Rows are points. Each copy is the shape, with its points in the same order, stretched, turned, moved and blurred by noise. Is it also mirrored, or only turned?

Shape, 8 rows:
[[-25  16]
 [ 95   4]
 [-47 -13]
 [-29 -13]
 [-23  17]
 [  4  28]
 [  4 -10]
 [-50  -1]]
Copy 1:
[[-36 -10]
 [ 35  92]
 [-13 -40]
 [ -4 -23]
 [-27  -2]
 [-26  24]
 [ 10   5]
 [-24 -32]]
Copy 1 is: only turned
Copy 2 (8 x 2):
[[-12  32]
 [ 79 -15]
 [-32   4]
 [-31  -4]
 [-10  35]
 [ 14  39]
 [  6  -4]
 [-32  17]]
Copy 2 is: only turned

Shape, 8 rows:
[[ 17  22  43  -3]
 [-21  27  -8  45]
 [-52   2 -36  59]
 [-67 -20   1 -13]
 [ 53  21  42   5]
 [ -1 -23  29  -8]
 [-15  14  -2 -25]
 [ 17 -38  15 -39]]
Copy 1, 8 rows:
[[ 18  36  48   1]
 [  8 -32  12 -61]
 [  6 -94 -19 -54]
 [  9 -81   0  52]
 [ 25  80  29 -23]
 [ 39   9  11  30]
 [-22 -11  14  26]
 [ 13  32 -24  59]]
Copy 1 is: mirrored
Copy 2, 8 rows:
[[ 49  38 -24   5]
 [ 24   7   6  52]
 [-15  -9  47  60]
 [-40  47  48  10]
 [ 69  10 -57  -3]
 [  7  19  10 -15]
 [ -3  50 -16  12]
 [-20  20 -12 -39]]
Copy 2 is: only turned
Copy 3:
[[ 18  36  11  17]
 [-58  46 -30   6]
 [-95  13 -49 -29]
 [-10 -18 -44 -42]
 [  9  49  38  43]
 [ 12   4  10  -9]
 [ 15   7 -23  20]
 [ 28 -20  25   4]]
Copy 3 is: only turned

Shape, 12 rows:
[[ 10   9  32  -7 -36  -7]
 [ 32 -44 -19   2  18  31]
 [ 10   6 -15 -26 -29   1]
 [ 22  17 -10 -23  13 -11]
 [ 38 -30  18   4   0 -11]
 [ 16   0  19  -8 -15  10]
 [  4 -13  22  -4  -8 -42]
 [  4  -2 -11  18 -32 -22]
 [-20   4  32 -19 -11  21]
 [-71  22  -8 -10  49 -28]
 [ 15  -7  64 -48  17  36]
 [-32 -18 -21 -33  38 -13]]
Copy 1:
[[  4 -16  26  43  27   0]
 [-20  -2   3 -41  11  50]
 [ -3  16  -2  36   8  17]
 [  3  30   9   5  -2   0]
 [ -6 -10  15 -16  45  16]
 [ -7 -11  28  18  14  14]
 [  3 -14  -1   6  35 -22]
 [ 33  -7 -26  26  24  -1]
 [-23 -28  41  20 -13   3]
 [ 12  -7 -14 -18 -66 -57]
 [-68 -19  95  -4  -1  18]
 [-28   8 -14 -30 -31 -13]]
Copy 1 is: mirrored
Copy 2 (12 x 6):
[[ -6  20 -15  27 -41  -7]
 [ 20 -42  -7   6   2 -15]
 [ 10   1 -15 -10 -35   4]
 [ 39  12  -7  -4  -7  15]
 [ 21   7 -29  28  -6 -19]
 [  1  -2 -11  25 -36   1]
 [  8  34 -14  16 -13 -29]
 [-12  17 -28  -5  -7  -2]
 [-22  -7  34  25 -44 -11]
 [-23  24  68 -20   3 -17]
 [  9 -13  35  65 -56 -15]
 [  6  -2  36 -24  -7 -30]]
Copy 2 is: only turned
Copy 3:
[[ 20 -10   4 -26 -12  14]
 [-15  27 -63  15   1 -13]
 [  3 -19 -19 -18  21  29]
 [  2  -8 -22 -35  26 -12]
 [  2  -4 -41 -10 -31 -23]
 [ 12   9 -16 -17  -1   7]
 [-15 -16  -5 -33 -36  -3]
 [ -3 -39   0  -4 -13   7]
 [ -5  31  -9 -35  10  31]
 [-73  26  27 -59  32  16]
 [ 13  60 -35 -50   8  12]
 [-65  23 -28 -49  15  16]]
Copy 3 is: mirrored
Copy 4:
[[ 14 -25 -17  33   7 -33]
 [  6  17 -37   3 -20  33]
 [-30   1 -22  32  22 -16]
 [-20  -4 -17 -10  21  -5]
 [ 25  -5 -39  -5 -27 -16]
 [ 11 -16 -21  23   9 -10]
 [  4 -24 -12   0 -29 -32]
 [-11  16  -1  20 -14 -28]
 [ 10 -44   0  41  13  13]
 [-39 -40  69 -15  -4  38]
 [ 37 -73 -37  21  22  23]
 [-42 -30  11  -8 -15  38]]
Copy 4 is: mirrored

Shape (14 x 9):
[[ 19 -31 -15  25  19 -29  23 -24 -15]
 [  4  -9  -6  20 -30  -9  -4  17   3]
 [-21   1  10  27  -4 -17  21 -24  -5]
 [-22 -25 -46  -2  11 -11   6   2 -18]
 [ 50  48  22 -15 -58  14 -46  22  46]
 [  0   4 -11   5  26 -18   5  -4  -2]
 [-19 -10 -11 -13   5 -31  -2  -3  -7]
 [ -4  -1 -11  35  25  18  20 -11  -9]
 [ 12 -13  25  13   2  16 -10 -11 -32]
 [ 25  18 -19  23 -11  21 -17  19  -3]
 [ -8  -7 -20  35  25 -13  -5 -46 -47]
 [ 23   1  16  13 -10  22 -36  16  39]
 [ 22  20  10  11  -4  -5  -9  40   0]
 [ 32  13  32  -6 -17  29  43 -23  14]]
Copy 1:
[[  5   8 -16 -29  -1 -19  -5  -3  59]
 [ 41  -2  13   2  -5  22 -15  -6  17]
 [ 13  -5 -25 -10  -3  -1  -7  -7   1]
 [ 45   1 -18  -6 -24 -24   5  16  35]
 [ 12   6  71 -18   4  72  -3   5 -38]
 [ -1  -4 -10 -17 -12   1   5   9  26]
 [ 11 -22   7 -16 -33 -12  -6   1  18]
 [ 20  20 -29  -5  18  -6  14  29  22]
 [  6 -18   7 -12  24  -9 -12   8  -3]
 [ 43  15  13  -4  19  28   4  27  11]
 [ 15 -17 -54 -41   8 -23  -9  26   6]
 [ -4  23  26   2  12  24  -8  27   4]
 [ 15 -21  37  -1  10  39   3   2  25]
 [ -6   6  19 -15  25  -1  16 -31  -1]]
Copy 1 is: mirrored
Copy 2 (14 x 9):
[[  8  -4 -32  57  -6 -33  -6  25   1]
 [ 22 -34  24   8  -8 -11   1 -18   4]
 [ 15  -6 -41   9  -8 -14  14  -5  15]
 [-23 -29   2  30  35 -10   4   3  24]
 [ 59  -7  60   4 -70  43  10 -37  -3]
 [-16   8 -10  32 -17 -14   0  -6  31]
 [ -5  -4  -5  35  18 -13  -2 -26  20]
 [-11  -5 -22   5  -9 -17  18  40  15]
 [ 14   5  -6 -14  -8 -15 -10  27 -18]
 [  5 -25  33  -9 -35  -1  -5  13  12]
 [  0   1 -53  15  11 -16 -28  42  33]
 [ 34   6  60  -3 -39  -3  19   3   4]
 [-15  -5  32  -9 -49 -27 -12 -27   4]
 [ 38  -1 -28  11 -32  35  43  16 -34]]
Copy 2 is: mirrored
Copy 3 (14 x 9):
[[ 10  -9 -44  53  12 -13  26 -10  50]
 [ -8 -17  -7   6 -24 -13  12   9  16]
 [ 41  21   2  21   5 -14  23   6  26]
 [-19 -23  20  40  21 -15  -3   4  39]
 [-12 -13 -48 -63 -51  11  29  11 -95]
 [ 20  -7  -4  50   7  -7  19   9   8]
 [ 26 -22  17  12  16 -11   8  12  15]
 [ -4  28  -9  54  -5  11  15 -20  32]
 [ 21 -13 -24   3 -23  32   1 -37   0]
 [-27   4 -26  21 -47  -1   5 -15 -21]
 [ 26  18 -28  53   5 -27 -29 -25  35]
 [-10   0 -22  -7 -31  39  -2  26 -33]
 [ 12 -13  -3  22 -46  12  24  -5 -37]
 [ -3  18 -47 -20  18  36  86 -34 -14]]
Copy 3 is: only turned
